Each row of a before or after table is a point. One or more steps were done to the points. Then noise was added and the rows were shuffled. The steps act on columns, c1 being the first. What was done? A step turns or swaps two columns, mirrors them in a line or flattens them onto one, adds a multiple of one to another, or multiplies or shifts one. Angles are multiples of 10 degrees, from the lower column toward the higher: turns from -170 to 170, lines from 10 to 170 but not 90. Use the fewest steps. Two steps may share a column if one is a turn and the other turns, adds or multiplies; they go together, in the order done. Otherwise the lowest column goes first.

Before:
[[-16  62]
 [ 34  42]
 [ 43  74]
 [ 38  11]
 [-27  16]
 [ -7  23]
 [  9   2]
 [ 52  45]
 [ -3  -4]
 [ 32  -2]
 [ 27  15]
 [-35 -23]]
After, 12 rows:
[[ 13  20]
 [  7 -35]
 [  1  36]
 [ 28 -12]
 [ -1   0]
 [ 52 -11]
 [  3 -10]
 [-31  20]
 [ 58 -22]
 [ 49  42]
 [ 83   3]
 [ 26 -24]]
Steps: turn c1 and c2 by -60 degrees

Before, 10 rows:
[[ 47  -9  39 -71]
 [ 22   6  -4  12]
 [ 16 -10  45 -32]
 [-49  71  -3   9]
 [ 11  36  20 -17]
 [ 10  -1  51  18]
 [-24  -4  23 -41]
 [-46  40  16  35]
 [-60  -8 -56 -15]
 [ 28  22 -30  -4]]
After:
[[ -3  61  66   0]
 [  3  37 -52   0]
 [ 83  31   7   1]
 [ 41 110 -48   1]
 [-22  76 -13   0]
 [ 24  79 -68   0]
 [-41  29 -39   0]
 [-15  46  28   1]
 [-62  32   1   2]
 [-40  39 -51   0]]
Steps: turn c1 and c3 by 140 degrees; multiply c3 by 1.6; shift c2 by 40; multiply c4 by 0

Before (8 x 8):
[[ -3  43 -45   7  14 -52  43 -11]
 [-40 -53  32  41 -10  -5 -22  38]
 [ 13 -41  -6  37  26  30 -29   4]
 [  3  -2 -17  -3 -23  32 -15  16]
 [ 48  37   2  19 -33  27 -14  31]
 [ -6  46 -71  24  37  41  25  21]
 [ 23 -29  -4  -2 -34 -59   5  64]
 [ -6 -27  12  42  -9  38  30  -9]]
After (8 x 8):
[[-17 -44  26 -38 -11  66  32  -6]
 [-23  11 -27  65 -26 -30  25  25]
 [-14 -38 -69  -4  15  49  20 -42]
 [ 16  55  53  52 -16  38  17 -37]
 [-19  69  27 106 -36 -19 -38  -7]
 [ 28  42 -21  75  56  -8 -19  20]
 [  8   8 -38  -1 -13   0 -20  -6]
 [ 50 -15 -27  -6   9 -15  13 -43]]
Steps: turn c1 and c7 by 30 degrees; add 1 times c1 to c5; turn c2 and c8 by -150 degrees; add 1 times c2 to c4; mirror c3 and c6 in the line at 150 degrees

Before:
[[-25 -19 -19  19   0 -52   0   4 -24  15  -2]
 [-24 -12 -28   2   4 -22 -69  -5 121 -42  -2]
 [-25  -3 -46  23 -26 -30  31   7 -19 -36  -5]
 [ -8  79 -16  10  13  22  35 -48 -25 -34  -9]
 [ 43  13 -21 -53 -11 -33   2   5   2  49 -22]
 [-32  -1  -9 -20  -7  14   7  -8 -23  -6 -12]
 [-29 -24   2   1  15 -46  31  -9  12 -23  -7]
 [  1   1  52 -11  -8 -51   5 -11 -21 -24 -19]]
After (8 x 11):
[[ -9  -7  -8  11 -31  19 -26  33   5 -21 -47]
 [-11  96 -20 -25 -10 -16  -6  12   8 -29  16]
 [ 30   3 -31 -20 -19  11 -31  11  23 -24 -26]
 [  9   5  -5 -22 -29 -19  -3   9 -20  -4   7]
 [  3  10  11   1  46  -3  -6  -9 -54  53 -40]
 [  1 -28 -26 121 -29   9  62 -19   3 -34 -23]
 [  6   8   9 -22   1   7   1   9 -12 -31 -52]
 [  3 -18  -3 -26 -22  23  -4  10  20  16 -46]]
Steps: turn c1 and c5 by 100 degrees; turn c7 and c8 by 150 degrees; turn c2 and c8 by -30 degrees; multiply c3 by 0.4; turn c3 and c10 by -20 degrees; swap c4 and c9; mirror c6 and c11 in the line at 60 degrees

Before, 10 rows:
[[  33   -6  -13    6   12   13   11   10  -11  -33  -20  -18   37   11
     3   25   -4    2]
 [  -2  -18  -19   -7   56   18   -3    7   33    3    1   -1   17   20
   -17   14  -10    6]
 [   6    2  -10   19   11   15    7   11    4    0  -23  -14 -121   28
    -9   26    9    3]
 [  23   43   57    9   -1   20    6   10    7    1  -10    5   21  -11
   -11   46  -24   10]
 [  27   -4    2   -8   -7   -7  -23   32   25  -25   -8   -4   13   25
     2   28    3    8]
 [  33   18  -19   -3   10   12    2   18  -73   24   17   41   17   22
    24    6  -45  -15]
 [  32  -18  -16   35  -10    1    6    2  -53  -29   28   35   15   25
   -10   32  -15    9]
 [  18   -4  -22   -1    0    0   13    5   13   -7   10  -12  -36   19
     8   18  -20  -22]
 [  24   38  -15    9    6   11    3   11   16  -28    1  -14   -8    9
    10   11    9   13]
 [  31    5   17   -2  -17    4  -10   40   24  -10  -16   -8   21 -111
   -15    0    8   11]]
After:
[[   6    3  -28   20   10   14    5  -10    5   -2  -23  -15 -122  -49
    -9  -25    7    3]
 [  -1  -19  -27   -7   54   17   -6   -7   33    3   -1   -1   17    8
   -16   -5   14    6]
 [  33   -5  -16    6   11   13   13  -11  -10  -32  -20  -19   37   18
     2  -14   13    2]
 [  17   -2  -28    0    1    0   12   -5   13   -8    8  -13  -37  -23
     9    0   18  -23]
 [  27   -4  -18   -8   -7   -4  -22  -34   25  -26   -8   -4   13   23
     2  -23    9    9]
 [  30  -17  -29   36  -10    2    7   -1  -53  -29   27   36   16   11
   -10  -15   23   10]
 [  31    7   95   -2  -19    2  -10  -39   24  -10  -15   -8   20  -49
   -15   -5   -4    8]
 [  32   18  -28   -3   10   15    1  -19  -73   26   18   41   18    8
    26   25   27  -14]
 [  24   39  -17   10    6   12    3  -13   15  -28    2  -13   -8   -9
    11  -15   -1   13]
 [  23   43   44    9   -3   22    6   -9    7    2   -8    4   21   47
    -8  -20   34    9]]
Steps: turn c3 and c14 by 50 degrees; add 0.5 times c13 to c14; multiply c8 by -1; turn c16 and c17 by 140 degrees; multiply c17 by 0.7

Before:
[[-43  -5  -5 -37  10 -40  30 -10 -36 -47 -10 -20  29  37  -2   7   9   8
    8  25 -54   5  52  33]
 [-19   4 -42 -21  -5  17  -3 -35 -56 -23  53   7 -59  21  46  47  -9  26
   33 -15 -19  32  -1 -51]
 [ 45  49   0 -84   8  50 -25  -8 -53 -55   9 -21  24  17  -1   9  22   5
    0  11   8  13  -9 -30]
 [  5   8 -41 -19  -9  38 -10  20 -21 -43  46 -39 -43 -10  19  43  43  14
  -13  43   4 -35 -27  -6]
 [ 28  38  20 -80 -15 -37 -22 -40 -52 -23  -4 -27 -52   4 -43  -5   5 -11
   37 -25  -6  17  13  -2]
 [ 40   9  19 -45 -56  29  12 -57  12  31  34  -6  22  48   8  13  47 -21
    4 -45 -11   7  -8 -33]
 [-34  29 -53   6 -50 -39  43 -14 -19 -26  47  24 -47  52 -37  35 -38  -6
   16 -42 -83 -26   6  -4]
 [-42 -25 -24 -80 -12 -32  13  13 -31 -50 -24  -1 -55  84 -44   7 -18  39
    4 -45 -82 -47   0  35]
 [-13 -22 -40   8 -35  46 -36 -56  -2  10 -28   4  31  37  30   3   9  -7
   17  39  -2   1  54  44]
 [  4  30 -28 -14 -17 -13   4  16 -18  33  20 -25  17  62 -18 -17  27  12
   31  45 -67 -45  25  -5]
 [ 21  38  23 -14  22  29  -2   6 -56 -38 -19   3 -13  66  28  56  53 -36
  -32  19  -5 -51 -26 -44]
 [-26  -2  28   3 -59 -36   5 -25 -22 -14  51  29 -24  71  44   4   1 -18
   30 -24 -36 -32 -25  36]
 [ 11  20  23 -58 -56  55   8 -22  11  10  26 -39 -42  -8   2 -12 -17  -3
  -11  28  -6   4  28  37]]
After, 13 rows:
[[-29  32 -53   3 -71 -40  52 -36 -17 -25 -37  26 -50  48  37  42 -17 -28
  -22 -49 -79 -24   1  37]
 [  7   9 -36 -23  -3  38 -12  20 -24 -42 -23 -40 -44 -10 -30  44   8 -39
   20  51  -7 -36 -30 -46]
 [-41  -1  -4 -39  -4 -41  28 -25 -29 -55   8 -20  25  32   6   9  35   2
  -16  27 -41   2  52   2]
 [-21   6 -44 -18 -20  17  -4 -38 -57 -24 -22  13 -57  17 -29  54 -48 -54
  -79 -17  -7  23   1  -8]
 [-28  -2  31   6 -73 -39   0 -41 -19 -18 -50  26 -25  70 -25   4  32 -22
  -75 -24 -25 -25 -26  13]
 [ 35  11  15 -42 -90  28   4 -60  12  35 -35  -8  32  47  -8  11 -17  -3
   -7 -48   5   9  -7 -59]
 [-22 -22 -39   6 -62  44 -33 -63   2  12  26   5  26  37 -26   0  40  28
  -45  41  19   9  65   9]
 [  8  23  14 -55 -68  55  10 -26  10   7 -26 -42 -44  -5 -12 -15  28 -10
   18  28  -1  -3  26  22]
 [-47 -24 -22 -79 -20 -30  11 -15 -22 -50  36   0 -56  82  43   5  27 -17
   11 -40 -86 -50   0  26]
 [ 28  40  16 -80 -34 -41 -20 -42 -54 -11  -8 -30 -53   3  63  -2   3   8
  -60 -27   7  18   7  -6]
 [ 14  28 -27 -12 -18 -17   4  -8 -18  34  -6 -27  21  65  27 -17   4 -27
  -55  47 -72 -49  21 -27]
 [ 42  53   2 -87   2  52 -27  -5 -54 -60  -4 -21  20  14   3  11 -19 -11
    5  10  11   6  -8 -34]
 [ 21  30  23 -18  17  29  -9   1 -58 -36 -12   1 -11  70 -41  58 -21  32
   46  25  -6 -51 -27 -68]]
Steps: turn c8 and c21 by -20 degrees; add 0.5 times c8 to c5; turn c11 and c18 by -140 degrees; multiply c19 by 2; turn c15 and c19 by -160 degrees; turn c17 and c24 by -70 degrees
